Each row of a before or after table is a point. The points were changed in one or more steps. Then noise was added and the rows were shuffled. The steps act on columns, c1 being the first. What was done? A step turns or swaps two columns, mirrors them in a line or flattens them onto one, adds a multiple of one to another, or multiplies or shifts one. Angles are multiples of 10 degrees, from the lower column toward the higher: turns from -170 to 170, lines from 10 to 170 but not 90. Use the fewest steps. Two steps may share a column if one is a turn and the other turns, adds or multiplies; they go together, in the order done. Otherwise the lowest column goes first.

Before (9 x 2)
[[  8 -43]
 [-62  -6]
 [-43  70]
 [ 46 -26]
 [ 42  69]
 [ 51 -41]
 [ 17  17]
 [ 23 -16]
 [ -7 -41]]
After (9 x 2)
[[-17  10]
 [-51 -67]
 [-79  14]
 [ 16  62]
 [ 30 -58]
 [ 43   8]
 [  6  55]
 [  6  27]
 [ 36  23]]
Steps: turn c1 and c2 by 110 degrees

Before (14 x 3)
[[  31  -36  -20]
 [ -29   39  -11]
 [  -5  -12  -22]
 [ -57  -10   54]
 [-118   -2    5]
 [   0  -21  -34]
 [ 104   40  -92]
 [ -53  -11  -74]
 [  -6  -46    4]
 [ -58   -7  -50]
 [ -36    9  -46]
 [  52   28   27]
 [ -22    1   14]
 [  23    5  -14]]
After (14 x 3)
[[  -1  -18   35]
 [ -57   52  -18]
 [  -6  -11   21]
 [  31    2   40]
 [ -35  -47   16]
 [-118    4   -2]
 [  24  -15    3]
 [  53   10  -37]
 [ -54  -60   46]
 [ -22   12   -8]
 [ 104 -100   12]
 [ -31  -29  -30]
 [  -5   25   36]
 [ -59  -40   32]]
Steps: turn c2 and c3 by -120 degrees

Before (12 x 6)
[[  2  22 -11 -63  19 -15]
 [-23  53  55 -22   3 -17]
 [-56  29  65 -47 -45 -60]
 [ 54 -43  29   4 -24  16]
 [  2   5  -8  31  65 -21]
 [ 45 -27 -18  70  13  29]
 [ 40 -35  26  35 -19  55]
 [ 33 -27 -53  60 -16  14]
 [-62  97  22 -65   1 -47]
 [ 86 -15  29  41  -9   8]
 [ 10 -50 -36  56  61  62]
 [-23  -1  38 -37   5 -61]]
After (12 x 6)
[[-23  21  16 -22 -51  55]
 [ 55 -38 -19   2  33  30]
 [ 83 -13  -7  38  12  29]
 [  9  40 -62  57  70 -35]
 [  3  25  12 -63 -15 -10]
 [  2  60  20  30  20  -8]
 [-61  33  46 -66 -88  22]
 [ 33 -25 -16  60  17 -54]
 [ 43   3 -30  68  28 -16]
 [-24   6  60 -37   4  35]
 [-58 -33  58 -48 -44  63]
 [ 40 -32 -55  37  26  29]]
Steps: turn c2 and c5 by -70 degrees; turn c3 and c6 by 90 degrees

Before (12 x 8)
[[ -36    5   19  -33   12   -9  -20  -14]
 [ -17  -48   31  -41  -16  -17   95   -1]
 [  23   14   31  -36   20   28   -9    0]
 [   4  -47    2   10   -8  -14  -27  -24]
 [  -1   82  -60  -21   34   19   -6   15]
 [   3   25  -29  -50 -110  -16  -36   23]
 [ -54  -26  -36  -23  -49   11  -26  -23]
 [  -3   89  -63  -13   27   -6  -30   48]
 [  -9  -12  -23   26  -21   22   30  -18]
 [  12   25  -19  -35   40   -6   29  -10]
 [ -48   -6    5    2    6   27  -45  121]
 [ -13  -32  -70  -19   33   21   33  -21]]
After (12 x 8)
[[-21 -60  18  42  -2  -3  96  24]
 [ 16  72 -49  11  29 -28  -3 -38]
 [-38 -16 -89 -15  28 -21 -47  83]
 [-50  16 -33  52 -98  -9 -39  -9]
 [ 32   5  21  17   8 -41  -9  24]
 [-18 -20  -2 -34 -14  -5  30 -28]
 [  0 -59  18  -5 -10  18 -28 -13]
 [ 29  15  -5  32  31 -11  27 -21]
 [  7 -42 -29   6  36 -27  33 -68]
 [-70 -38  -6  14 -16 -20 -28 -43]
 [ 10  79 -79  14  27   0 -30 -15]
 [-24  -5  22  34  27  -6 -21   6]]
Steps: turn c1 and c5 by -30 degrees; shift c2 by -10; turn c3 and c8 by 50 degrees; turn c4 and c6 by 150 degrees

Before (8 x 9)
[[-34  41   6 -12 -41  30 -22  -4  50]
 [ -7 -47  12 -23 -45 -84  16  32  41]
 [-46   3 -18 -16 -37  42  16 -34  -5]
 [  7  50   4 -14 -49  -7  23 -21  19]
 [-46  37  16 -19 -33 -68  10  -3  -3]
 [  4   0  27   0 -37  18  20  18   1]
 [-27  48  30 -18 -32 -22 -30 -54  16]
 [-15  41  -2  91 -28  43  27 -42  10]]
After (8 x 9)
[[ 54 -47  17 -14  15 -68  13   9  35]
 [113 -57   6 -11  13  35 -23  13  -7]
 [ 22 -62  -1 -13   6 -10  22  28 -19]
 [ 33 -42   2  91  -4  43  23  49  11]
 [ 54 -35 -15 -12 -31  42  14  20  39]
 [ -4 -36  31  -5  -8  11  19 -23  -1]
 [ 74 -16  16 -26 -41 -86  15 -62 -22]
 [ 55 -54  31 -18  -2 -23 -34  57   4]]
Steps: turn c1 and c9 by -130 degrees; multiply c1 by 2; turn c2 and c5 by -120 degrees; turn c5 and c8 by -150 degrees
